Every row gives one point. Examples show where two turns around zero, p and q, send a point. Where does a point land after both, in the order given? Backwards means that the second turn is done in reverse. Each puzzle has new turns, and all numbers are rounded.

Turn p:
-.15 .10 -.08 -> -.13 .04 -.14
-.37 -.21 .52 -> -.48 -.04 .47
.27 .16 -.11 -> .28 .14 -.10
.24 -.05 -.33 -> .32 -.14 -.22
Turn q:
-.24 .24 .00 -> -.30 .13 -.07
.11 .23 .05 -> .00 .26 .05
.44 -.17 -.33 -> .53 .01 -.21
-.31 -.29 .27 -> -.23 -.38 .23
Where do these land?
p, then q: -.23 -.09 .08 -> -.20 -.17 .02
p, then q: .07 -.21 -.08 -> .16 -.16 .07
q, then p: -.40 -.12 -.20 -> -.19 -.38 -.18
q, then p: .46 .09 .19 -> .25 .39 .21
q, then p backwards: .42 .09 .34 -> .38 .05 .39
p, then q: -.31 .23 -.32 -> -.12 -.05 -.48

Turn p:
.31 -.15 .03 -.18 -> .21 -.22 .18 -.17
-.14 -.11 -.29 .05 -> -.14 -.13 -.28 -.05
.01 -.29 -.13 .26 -> .04 -.28 -.21 .20
-.16 .39 -.04 .16 -> -.03 .41 -.18 .06
.12 .05 .64 -.01 -> .13 .14 .56 .28
-.13 .10 -.21 -.28 -> -.20 .06 -.06 -.32
Turn q:
-.27 -.15 .01 .13 -> -.29 .01 .03 .16
.16 .10 -.20 .26 -> .22 .04 -.16 .26
-.14 -.08 -.16 .21 -> -.13 .03 -.13 .24
-.03 -.23 -.33 .05 -> -.13 -.11 -.35 .11
-.20 .32 .39 -.28 -> -.04 .30 .42 -.33
.24 .13 .27 -.53 -> .21 -.06 .20 -.59
.24 -.10 .02 .17 -> .17 -.21 .00 .15
Where do these land?
q, then p: -.22 -.12 -.18 -.08 -> -.24 .06 -.19 -.07
q, then p: -.22 .09 .05 -.19 -> -.18 .20 .10 -.11
q, then p: -.13 -.15 .16 -.05 -> -.21 -.02 .11 .10
q, then p backwards: -.19 .11 .02 .35 -> -.16 .08 .30 .22
q, then p backwards: .75 .08 -.04 -.03 -> .70 -.15 -.19 .17

Turn p:
-.26 -.29 -.12 .10 .29 -.03 -.18 .12 -> -.22 -.19 -.07 .28 .22 -.17 -.14 .22
.32 .23 .20 .04 -.20 -.18 -.11 -.75 -> .50 .01 .40 .09 -.08 -.04 .26 -.60
-.26 .00 .01 .16 -.08 -.08 -.09 .18 -> -.27 .04 .09 .06 -.11 -.15 -.15 .09
-.10 .32 -.24 -.64 .02 .05 .29 .15 -> -.27 .13 -.31 -.56 .30 .22 .15 -.18
.15 -.12 .17 .23 .06 -.14 -.19 .31 -> .13 .04 .12 .03 -.09 -.25 -.14 .39
.06 .18 -.21 .02 -.01 .20 -.03 -.10 -> .06 .14 -.07 .04 .08 .19 -.15 -.18
.18 -.35 .04 -.11 -.17 -.15 -.15 .15 -> .18 -.19 -.20 -.10 -.15 -.34 -.02 .12
-.29 .14 .14 .03 -.14 .45 .15 .31 -> -.33 -.03 .02 -.17 -.24 .41 -.26 .16
.07 -.24 .22 .01 .16 -.08 -.11 .09 -> .11 -.22 .08 .03 .03 -.15 .04 .27
.13 .12 -.21 .16 .07 -.04 .43 -.44 -> .11 .27 -.07 .30 .02 .26 .41 -.27
Turn q:
.16 .16 .08 .00 -.22 .02 .28 -.03 -> .10 .00 .21 .03 -.18 -.11 .28 -.08
.12 -.26 -.01 -.23 -.29 .05 .24 .03 -> .16 -.30 -.07 -.17 -.14 -.02 .32 .08
-.36 .60 -.15 .07 .12 .18 .17 .27 -> -.50 .59 .01 .07 -.12 -.03 .21 -.04
-.50 -.04 -.01 -.52 .05 -.09 -.10 .43 -> -.48 .01 -.42 -.47 .15 -.25 .07 .10
.05 -.32 .19 .15 -.27 .29 .04 -.08 -> .07 -.33 .27 -.05 -.05 .25 .10 .25
.16 -.19 .27 .29 -.23 -.08 .19 -.04 -> .20 -.24 .33 .19 .02 -.11 .12 .21
.01 -.02 -.14 -.04 .29 -.02 -.15 .12 -> .04 .20 -.23 -.04 .12 .05 -.17 .04
.30 -.05 .23 .08 .08 .03 .16 -.11 -> .33 .00 .24 .04 .14 .02 .11 -.03
.19 .14 -.07 .03 .19 -.16 -.52 .23 -> .10 .28 -.09 -.15 -.04 -.14 -.55 .05
-.28 -.01 -.17 -.10 .19 -.08 -.35 -.57 -> -.22 -.21 -.19 .15 .16 .27 -.38 -.47
.15 -.01 -.21 .26 .08 -.14 .06 -.25 -> .20 .00 -.05 .40 -.05 .07 -.08 -.10
Where do these land?
q, then p: -.08 -.25 .41 .12 -.17 .22 -.18 -.09 -> .00 -.47 .06 -.12 -.01 .03 -.06 .35
q, then p: .22 .22 .01 -.34 -.23 .29 .46 -.19 -> .11 -.06 -.11 -.12 -.30 .38 .50 -.25
q, then p: .08 .20 .25 .01 .03 -.08 -.15 -.12 -> .12 -.15 .30 -.03 .09 -.09 .07 -.07
q, then p: .08 .33 -.14 -.03 -.05 -.64 -.19 .46 -> -.08 .42 .14 -.12 .09 -.71 .03 -.26
q, then p: -.23 -.23 .05 .22 .09 .24 -.14 -.39 -> -.02 -.34 .05 .29 .01 .27 -.28 .19
q, then p: -.05 -.13 -.39 .03 .04 .10 .11 .22 -> -.14 .30 -.29 -.02 -.09 .09 -.18 -.01
p, then q: .25 -.24 -.21 -.14 .07 -.08 .20 .07 -> .17 .18 -.31 .15 -.19 .00 .15 .02
q, then p backwards: -.38 -.13 .31 -.03 .07 .04 -.11 -.11 -> -.36 .07 .03 -.23 .28 .05 -.12 .02
q, then p: .22 .27 .09 -.21 -.10 -.15 -.43 -.03 -> .20 -.20 .18 -.20 .09 -.31 -.04 -.37
q, then p: .12 .05 -.19 .03 -.15 .01 .29 -.11 -> .08 .14 -.09 .11 -.30 .11 .14 -.07
q, then p: -.23 -.10 -.19 .34 .41 .05 .14 .28 -> -.25 .45 .03 .10 .17 .18 -.27 .28

Turn p:
.22 -.15 .34 -.11 .06 -.40 .38 -.07 .06 -> .21 .04 .11 -.06 .29 -.55 .14 .17 -.11
-.07 .00 .08 .03 -.04 -.37 .15 .55 -.01 -> -.04 .01 -.18 .04 -.15 -.32 .06 .51 .23
.48 .36 .44 .24 -.46 .36 -.37 -.37 -.20 -> .42 .38 .69 .08 -.32 .38 -.21 -.09 -.42
-.08 .31 -.21 .30 .09 .07 -.13 -.49 -.10 -> -.15 .11 -.04 .36 -.01 .22 -.10 -.36 -.40
-.14 -.04 .16 -.38 -.37 -.34 .23 .28 .10 -> -.06 .10 .01 -.34 -.22 -.56 -.04 .17 .25
.20 .08 -.50 -.01 .26 .09 -.34 -.21 -.11 -> .07 .06 -.38 .07 .20 .45 -.28 -.22 -.14
-.07 -.10 -.31 .30 .13 .19 -.37 -.07 -.28 -> -.14 -.22 -.16 .12 -.03 .53 -.16 .02 -.23
-.02 -.17 .02 -.06 -.07 .04 .41 .23 .49 -> .20 -.20 -.05 -.03 -.07 -.35 .35 -.11 .39
-.22 -.02 .03 .03 .22 .25 -.48 -.13 .17 -> -.19 -.17 .21 .18 .14 .37 -.25 -.20 .21
-.11 .14 .08 -.32 .19 -.06 .48 .50 -.23 -> -.23 .33 -.22 -.24 .08 -.19 .45 .38 .25
-.19 -.42 -.11 -.02 .00 .18 .04 -.21 .10 -> -.09 -.44 .03 -.18 .08 .04 .07 -.26 -.03
Turn q:
.45 -.03 .22 -.20 -.11 -.16 -.52 -.25 .14 -> .41 .32 .09 -.24 -.51 -.06 -.24 -.11 .13
-.26 .11 .20 -.31 -.04 .06 .06 .15 .01 -> -.22 .05 .27 -.21 .16 -.07 .13 .06 .16
-.01 -.18 -.34 .34 -.36 -.01 .06 .29 -.13 -> -.01 -.30 -.26 .08 -.03 .00 -.02 .48 -.32
.44 -.20 .16 -.04 -.01 .21 .03 .10 -.26 -> .39 -.06 .20 -.14 -.04 .09 .12 -.08 -.37
.39 -.49 -.20 -.06 -.11 -.52 -.08 .17 .50 -> .66 -.18 -.44 -.10 -.17 -.34 -.01 .25 .36
-.21 -.10 .23 .29 .19 -.12 -.44 .22 .29 -> .13 .01 .25 .33 .05 -.19 -.46 .21 .30
-.08 -.28 .05 -.23 -.06 .13 -.10 -.57 -.02 -> -.09 -.25 .03 -.27 -.33 .15 -.13 -.43 .15
.21 .01 -.13 -.04 -.09 .16 .73 .31 -.37 -> .00 -.18 -.10 -.07 .33 .04 .66 .06 -.51
-.50 .25 .08 .25 .16 -.08 .02 .13 -.20 -> -.47 .06 .12 .28 .29 -.18 -.17 .05 -.08
-.10 .58 -.15 .05 -.04 .54 .06 -.47 .34 -> -.40 .29 -.02 .25 -.23 .72 .18 -.14 .26
-.07 .17 -.20 -.20 .30 .12 .18 .19 -.27 -> -.11 .12 -.05 -.13 .50 .12 .08 -.09 -.17
-.28 .16 .07 .15 .17 -.32 .00 -.26 -.04 -> -.30 .11 -.10 .22 -.01 -.27 -.15 -.25 .09
Where do these land?
p, then q: -.04 -.09 .19 -.46 .34 .15 -.21 -.27 .39 -> .14 .14 .17 .18 .00 .06 -.18 -.52 .51
p, then q: -.01 -.04 -.11 .21 .01 .07 -.10 -.44 -.34 -> -.21 -.12 .17 -.12 .04 .11 -.20 -.23 -.42
p, then q: -.19 -.02 .42 .33 .30 .23 -.16 .29 .35 -> .21 -.33 .34 .57 -.02 -.05 .15 .14 .24
p, then q backwards: -.33 .16 -.39 .27 .11 -.13 .51 .18 -.15 -> -.02 .25 -.27 .23 -.33 -.31 .52 -.19 .00
p, then q backwards: -.09 -.09 -.36 -.15 -.33 -.23 .09 .31 .35 -> .00 -.30 -.12 -.09 -.17 -.49 -.09 -.29 .28
q, then p: -.11 .26 .15 -.12 -.01 .41 -.01 .18 -.41 -> -.40 .25 .34 -.11 .15 .16 .23 .18 .00
q, then p: .18 -.24 .03 -.33 -.33 -.20 .06 -.31 -.34 -> -.07 .13 -.09 -.59 -.03 -.28 -.21 -.14 -.21
p, then q: .41 -.31 -.23 .22 .38 -.29 -.22 -.06 .21 -> .59 -.08 -.23 .18 .18 .17 -.38 -.10 -.20
q, then p: -.01 .15 .00 -.24 -.12 .32 .31 .10 .21 -> -.02 .03 .07 -.08 .03 -.08 .51 -.12 .22
q, then p: .20 .23 .31 .28 -.36 -.34 -.28 .00 -.27 -> -.09 .32 .03 .01 -.46 -.19 -.29 .40 -.25
